Rows are points. Each copy is the shape, with its points in the same order, turned, moved and blurred by noise. Some copies are also mirrored. Which?

Shape:
[[-1.58  0.48  0.63]
 [-1.40  2.65 -1.38]
 [-0.13 -3.35 -1.31]
 [-0.80  1.02  1.68]
 [-1.80 -1.96  1.58]
 [-0.01  2.22  1.44]
 [ 3.10  0.10 -0.90]
 [ 2.56 -0.16 -0.09]
 [ 1.93 -1.54 -0.09]]
Copy 1:
[[-0.14  1.47 -1.11]
 [ 0.32  1.71 -3.47]
 [ 2.69 -1.75  1.26]
 [-2.02  0.90 -0.93]
 [ 0.27  0.84  1.57]
 [-2.29  0.80 -2.07]
 [-0.38 -3.14 -2.27]
 [-0.74 -2.56 -1.46]
 [-0.14 -2.56 -0.64]]
Copy 1 is: mirrored
Copy 2 (9 x 3):
[[ 1.24 -1.96 -0.92]
 [ 0.85 -0.78 -3.67]
 [ 1.34  1.14  2.29]
 [ 0.08 -2.93 -0.88]
 [ 2.12 -2.23  1.73]
 [-0.85 -2.78 -1.64]
 [-2.78  0.84  0.00]
 [-2.27 -0.06  0.49]
 [-1.45  0.03  1.51]]
Copy 2 is: only turned
Copy 3:
[[ 0.73 -1.37 -1.47]
 [-0.78 -3.86 -0.65]
 [-2.13  1.99  0.04]
 [ 1.64 -1.07 -0.94]
 [ 0.34  1.37 -2.27]
 [ 1.73 -2.47 -0.12]
 [-0.47 -0.39  3.36]
 [ 0.74  0.03  2.50]
 [-0.38  1.48  1.66]]
Copy 3 is: only turned
Copy 4, 9 rows:
[[ 0.05 -1.54  1.57]
 [ 2.56 -2.16  1.83]
 [-0.96 -0.03 -2.92]
 [-0.06 -1.22  2.53]
 [-2.16 -0.90 -0.08]
 [ 0.43 -0.37  2.93]
 [ 2.35  2.28 -0.12]
 [ 1.53  2.54  0.76]
 [ 0.10  1.69 -0.85]]
Copy 4 is: mirrored

Shape (8 x 4):
[[-0.67 -0.77  0.53 -2.73]
 [-1.93  1.44 -1.19  2.49]
 [-0.05  1.06 -1.40 -1.71]
 [-1.06  0.17 -1.03 -0.32]
 [ 1.80 -0.46  1.92  1.89]
 [-0.13 -0.84  2.73  0.26]
 [-2.20  1.76 -2.86  2.40]
 [ 1.02 -2.86  1.84  0.43]]
Copy 1 (8 x 4):
[[-1.21  2.09  0.84  1.10]
 [ 2.89 -1.95  2.07 -2.26]
 [ 1.40 -0.19 -0.39  1.03]
 [ 1.22 -0.09  1.30  0.33]
 [-0.89  0.40  0.35 -3.99]
 [-0.16  2.27  1.43 -2.67]
 [ 3.56 -3.10  1.94 -0.53]
 [-2.72  0.28  1.58 -2.67]]
Copy 1 is: only turned
Copy 2:
[[ 1.73  0.15  2.52 -0.70]
 [ 1.05  0.86 -2.84  1.80]
 [ 0.38  0.80  1.70  1.77]
 [ 1.04  0.26 -0.13  1.47]
 [-1.93 -0.21 -1.23 -1.91]
 [ 0.44 -0.10 -0.54 -2.78]
 [ 1.26  0.71 -3.05  3.40]
 [-0.24 -2.45  0.04 -2.63]]
Copy 2 is: only turned
Copy 3, 8 rows:
[[-1.90 -2.84 -1.48  0.28]
 [ 1.26  0.80  2.40 -1.01]
 [ 0.95 -2.25 -1.03 -0.16]
 [ 0.21 -1.25  0.25  0.20]
 [-0.60  2.32 -0.58  1.67]
 [-2.72  1.13 -0.84  0.84]
 [ 2.71 -0.67  2.37 -1.34]
 [-2.28  0.87 -0.18  2.89]]
Copy 3 is: mirrored

Shape:
[[ 2.92 -1.23 -0.01  0.35]
 [ 2.39 -1.08 -0.54 -1.57]
 [ 1.09  2.28 -0.86 -2.84]
 [-1.25  1.42 -2.57 -1.57]
 [ 1.47 -1.59 -0.55  2.29]
 [-0.99  1.73  0.69 -2.88]
 [-0.18  2.42 -0.89  1.15]]
Copy 1:
[[ 1.34  1.59 -1.13  2.44]
 [ 1.60  1.96 -1.68  0.61]
 [-1.05  2.43 -0.85 -1.97]
 [ 0.70  1.92  2.04 -2.51]
 [ 1.92  0.62  1.16  3.22]
 [-0.88  0.05 -0.43 -2.83]
 [-1.28  0.97  2.46  0.30]]
Copy 1 is: mirrored
Copy 2:
[[-1.22 -1.54  2.39  0.60]
 [-1.31 -0.46  2.73 -1.00]
 [-1.10 -0.26  0.02 -3.75]
 [ 1.78  0.76 -0.36 -2.78]
 [ 0.48 -1.52  1.48  2.18]
 [-1.50  1.75 -1.21 -2.65]
 [ 0.82 -1.47 -1.92 -0.80]]
Copy 2 is: mirrored
